Each row of a before or after table is a point. The points were changed in one or more steps. Then noise was added and the rows were shuffled. The steps act on columns, c1 being the first. Name the steps. A step turns or swaps two columns, mirrors them in a line or flattens them onto one, adds a multiple of one to another, or multiplies or shifts one. Angles are multiples of 10 degrees, from the lower column toward the higher: turns from -170 to 170, lines from 10 to 170 but not 90. Use the fewest steps. Two steps may share a column if one is a turn and the other turns, adds or multiplies; they go together, in the order done. Otherwise the lowest column goes first.

Before (12 x 2):
[[ 10  10]
 [-13  16]
 [ 44  18]
 [ 22  22]
 [-13   4]
 [-17  17]
 [ 12   1]
 [-11  33]
 [ 24  -4]
 [ 27  16]
 [  5   5]
 [  0  -2]]
After (12 x 2):
[[  9   0]
 [-36  16]
 [ -6  10]
 [ 30  -4]
 [ -2   5]
 [  4  16]
 [ 17  19]
 [-61  33]
 [  3  -2]
 [-11  22]
 [-42  17]
 [-19   4]]
Steps: add -1.5 times c2 to c1

Before (14 x 4):
[[  6   0 -16 -16]
 [  9  33  18   0]
 [-28   9 -17 -21]
 [ 15  31  17  -3]
 [  0  35   6  30]
 [ 22  52  10  11]
 [-28  21  13 -21]
 [  4 -32 -36   1]
 [-60  14 -10  -4]
 [-41  -8 -20 -33]
 [-27 -24  -9 -18]
 [-30 -13 -22 -17]
 [  3  34  32  18]
 [-27   8   4   6]]
After (14 x 4):
[[-24 -25   1 -22]
 [  8  -5 -15 -15]
 [  3 -42 -23   2]
 [  7  38   4   2]
 [ 15  36   5   0]
 [-25   4 -20 -25]
 [ -5  34  -5  29]
 [-27   9   1   0]
 [-26 -19 -16 -24]
 [-24  24   4 -26]
 [ -1  43  18  18]
 [-58  10 -14 -15]
 [-33 -14 -17 -41]
 [ 21  53  -8  15]]
Steps: turn c1 and c4 by 10 degrees; turn c2 and c3 by -20 degrees

Before (8 x 9):
[[-11  -3   2  -3  -1 -14  13 -26 -14]
 [ 32  -2  -4 -15  -3 -17  10   6 -13]
 [ 15 -29   3  14 -17   3 -11 -19   9]
 [ 14   4   2 -13  -6  14 -13  -4  19]
 [ -1 -18 -11  12 -21   9  18   3   7]
 [ 30 -17   2  30 -10   6 -15 -20 -20]
 [ -6 -13  38 -16  25  -3  -3   4   5]
 [ -7 -31   7  -3  26   4   9   0   4]]
After (8 x 9):
[[-17   1   1  10  -3  15 -11  23  15]
 [ 20 -18   0 -37 -11   6 -14   8  29]
 [ -9 -32   4 -22 -20   4 -10  25  16]
 [ 16  -5   5 -11  -3 -14  11  61 -12]
 [ -7 -11 -12 -10 -20   9  18 -24  -2]
 [ 13   2  -4  16  -2 -18  10   6  32]
 [ -5 -40  38  17  26  -5  -6  11  -6]
 [ -3 -36   7   3  27   4   8   5  -8]]
Steps: turn c1 and c9 by 90 degrees; add -0.7 times c3 to c2; turn c4 and c8 by -150 degrees; multiply c8 by 2.5

Before (12 x 12):
[[ 39 -47  24 -30  -6   0   0  36   6 -18 -15 -46]
 [-13  -7 -29 -31 -15 -22 -11   7 -19  17  -3 -18]
 [ 31 -19 -10  15  46 -22  20   3  11  -4 -30   8]
 [-14   6  24   9  60 -35 -15  23   8   7 -15   2]
 [-14 -17   0 -24  10  -4  17  23   8 -19 -20  21]
 [ 24  -1  34   9  -6  -4 -31  23 -13 -42  21  13]
 [ 16 -44 -18 -12  12  -2   7 -27  -3  -9  26  -8]
 [  5 -47   7  -3  18 -25  19  43  40 -33  -4  14]
 [-20   9  16  15   9 -23  -2  19 -26   3  24   2]
 [  3   9   7 -29  -9 -35  19 -16  19 -21  -4  11]
 [  3  -5   3  -2  24  12  -3  -8  47  15  12 -34]
 [ -8 -22 -32 -27   9  -3  24   4  19 -37  16 -10]]
After (12 x 12):
[[ 27  15   6  -1  24   4  10  -7 -37  -4  10 -33]
 [-19   7 -22  16  45 -19 -12   2 -26  17 -29   8]
 [ -1  -3   9  15   9 -14 -20  23  31  -8  25   1]
 [ 14  -4 -10 -24  11 -14   2  23   2  27 -21  22]
 [-14  23 -21 -14  13   3   1 -28  -9  42  25  -5]
 [ 16   1  20   8  60 -13 -39  22   2  -8 -15   2]
 [ -5  16 -24 -33 -16  18 -26   6  23  -5  -4 -17]
 [ 24   4  -6  -3  16 -26 -19  44 -35  59  -6  14]
 [-26  17  21 -30  -6 -11   1  37 -31  49 -15 -48]
 [ 11 -23  -9 -29 -11 -30 -26 -15 -16   6  -6  11]
 [ 18 -13 -38 -27   9  -6   4   5 -10  41  16 -11]
 [-28 -33  45  10  -6   6 -14  22  -7  27  20  11]]
Steps: turn c1 and c9 by -140 degrees; turn c2 and c10 by -130 degrees; turn c6 and c7 by 70 degrees; turn c3 and c6 by -30 degrees
